Every row gives one point. The points of each table are mixes of a few directions, plus a little noise. How many directions does each table use, and how many do they share? Where both have some left over, give the other angles between the two spaces (their principal angles), to ten degrees, smallest first.

First, 6 rows:
[[ 16   8  -9]
 [ 16  55 -70]
 [ 89   0 -12]
 [-82  12  -1]
 [ -3 -48  59]
 [-36 -24  33]]
Second:
[[ 33  23 -32]
 [ 95  25 -45]
 [  2 -12  13]
 [-51  31 -29]
 [-39 -61  79]
 [-40  -6  13]]
Directions: first 2, second 2, shared 2

First:
[[ 90   2  40 -45]
 [-57 -29  28 -59]
 [ 18  15  27   1]
 [-16  31 -15  68]
 [-72  -5 -82  67]
 [ 30  22  21  17]
 [  7 -36 -19 -50]]
Second (8 x 4):
[[  35   20   -5   32]
 [-105  -86  -29 -105]
 [  11   -9   10  -25]
 [  52    3   13  -15]
 [ -46   -1  -62   54]
 [ -22    4  -13   22]
 [  50   28   30   16]
 [  24   39   56   21]]
Directions: first 3, second 3, shared 3

First:
[[  16   84  -27   18  -49   71]
 [ -24 -114   37  -23   65  -97]
 [  16   71  -23   13  -39   58]
 [ -14  -62   20  -11   35  -54]
 [  -7  -35   12   -8   21  -30]
 [  11   51  -18   10  -29   45]
 [   4   16   -4    3   -9   11]
 [  -2  -10    2   -2    6   -7]]
Second, 6 rows:
[[ -13   -5   27   12   40   -1]
 [  69   45  -73  -70    0  -33]
 [  -6   -4    4    6   -3    3]
 [   1    5   20   -3   64  -12]
 [ -63  -50   29   68 -121   51]
 [  10    8   -7  -12   18   -9]]
Directions: first 1, second 2, shared 0; angles 60

First (9 x 8):
[[-33 -40  27   7  34 -15  40  17]
 [-31 -26   6  56  39   4  49   8]
 [-15  60  22  34 -29 -19   4  -3]
 [ 37  67 -56  26 -31 -26  44 -38]
 [-45 -57  48 -10  26  18  -7  46]
 [ 30  24 -30  31   2  18 -33 -40]
 [ 28  40 -12  11   3 -40   0 -59]
 [-12 -39  24 -69 -17  20 -30  53]
 [ 41 -29 -31 -85 -26  41 -68  17]]
Second, 7 rows:
[[ -25   48   33  116  -10   90 -121   -2]
 [   5  -10   -7  -25    2  -19   26    0]
 [  13  -25  -17  -60    5  -46   62    1]
 [  12  -24  -16  -57    5  -44   59    1]
 [   2   -4   -3  -11    1   -8   11    0]
 [ -11   21   15   50   -4   39  -53   -1]
 [   3   -6   -4  -14    1  -11   15    0]]
Directions: first 5, second 1, shared 1

First (10 x 9):
[[ 13  32  26 -50 -21 -11  95   8   5]
 [-28  -9 -32   4  -5  23 -51 -19  16]
 [-63   6 -48 -86 -39  50 -76 -28 -36]
 [ 20 -52   6  75  74  -6 -65  18  19]
 [-26  -7 -27  -6   0  24 -32 -18  30]
 [ 11  -9   4  42  24  -7  17   0  50]
 [-19   9 -12 -34  -8  18  21 -11  34]
 [  1   1  20 -74  10   5  13  19 -44]
 [ 40 -22  14 121  26 -37 -20  12   3]
 [ 49  49  48  11 -62 -58  97  20 -78]]
Second (10 x 9):
[[ -13   20  -17    7   20  -19   -7    6   -4]
 [ -73   96  -61   31   86 -112  -55    6   -5]
 [  20  -26   15   -9  -23   31   16    0    1]
 [   7   -9    2   -2   -6   14    9    4   -2]
 [   7  -14   20   -7  -18    5   -5  -15   10]
 [  44  -75   93  -34  -88   46   -3  -55   36]
 [  46  -53   12  -13  -37   81   52   21  -13]
 [  11   -5  -18    3    5   26   25   24  -15]
 [  15  -22   18   -8  -21   22    8   -6    4]
 [ -64   88  -63   30   81  -94  -42   14  -10]]
Directions: first 4, second 2, shared 0; angles 70, 80
